Each row of a before or after table is a point. One or more steps were done to the points. Then noise was added and the rows were shuffled. The steps act on how far a point lies along the listed directions, d1 being the first. Name the steps. A step turns or swaps two directions, mirrors them in a line or flattens them onto one, adds a multiple of one to another, or multiplies one. Angles are multiples of 10 degrees, from the lower direction toward the higher: turns from -170 to 170, lines from 10 to 170 but not 90. Use the fewest steps. Two steps may share a direction if one is a turn and the other turns, adds or multiplies; they go together, in the order done. Otherwise the lowest direction goes first.

Directions:
(1): -0.02 -1.27 +2.70
(2): +1.03 -2.54 -1.19
(3): -2.80 -0.93 -0.46
Before (11 x 3)
-0.44 -0.01 +0.29
+0.35 -0.04 -0.33
-0.53 -0.42 +0.36
+0.09 +0.21 +0.86
-0.08 -0.37 -0.02
+0.13 +0.86 +0.14
+1.03 +0.03 -0.88
+0.39 -0.13 -0.23
+0.13 +0.42 +0.28
+0.14 -0.30 -0.06
+0.11 -0.01 +0.52
After (11 x 3)
-0.44 +0.25 +0.17
+0.20 -0.82 -0.47
+0.13 -0.87 -0.12
+0.46 -2.26 -0.06
-0.89 +1.13 +0.56
+0.44 -0.67 -0.46
+0.18 -0.99 -0.17
+0.23 +0.15 -0.47
-0.91 +1.71 +1.20
-0.64 +0.93 +0.63
-0.13 +0.86 +0.01
Steps: multiply d1 by 0.4; turn d1 and d3 by 130 degrees; multiply d2 by 3

Directions:
(1): +2.04 -0.59 +0.03 -2.21 +2.37 -1.69
(2): -0.88 -0.55 +3.23 -1.80 +0.15 +1.75
(3): -1.15 -2.89 +0.88 +0.53 -1.00 -2.47
(4): -2.63 +2.13 +0.59 +0.18 +1.74 -1.71
Before (9 x 6)
-0.61 -0.92 +0.46 -0.22 +0.01 -0.61
+0.09 -0.23 +0.31 -0.73 +0.49 +0.18
+0.07 -0.03 +0.60 -0.53 +0.71 +0.22
-0.12 -0.10 +0.15 +0.05 +0.46 -0.60
-1.21 +1.43 +0.28 -0.05 +0.11 +0.26
+0.42 +0.53 -0.26 -0.60 +0.37 +0.86
-0.43 -0.35 +0.20 -0.02 -0.12 -0.09
-0.71 +0.47 +0.28 +0.07 +0.03 +0.34
-0.37 +0.30 +0.22 -0.08 +0.34 -0.34
After (9 x 6)
+0.19 -0.09 -0.10 +0.20 +0.14 -0.09
-0.07 -0.12 -0.15 -0.09 +0.15 -0.04
-0.03 +0.03 +0.06 -0.02 -0.06 +0.07
+0.24 -0.21 +0.50 -0.45 +0.41 +0.51
-0.54 +0.29 +0.29 +0.11 -0.17 +0.48
+0.01 -0.08 +0.27 -0.60 +0.29 +0.43
-0.95 +0.55 +0.39 +0.09 -0.75 +0.66
-0.18 -0.05 -0.14 +0.04 -0.11 +0.20
+0.25 -0.23 +0.26 -0.68 +0.35 +0.39
Steps: flatten d1 and d4 onto the line at 160 degrees; flatten d2 and d3 onto the line at 160 degrees
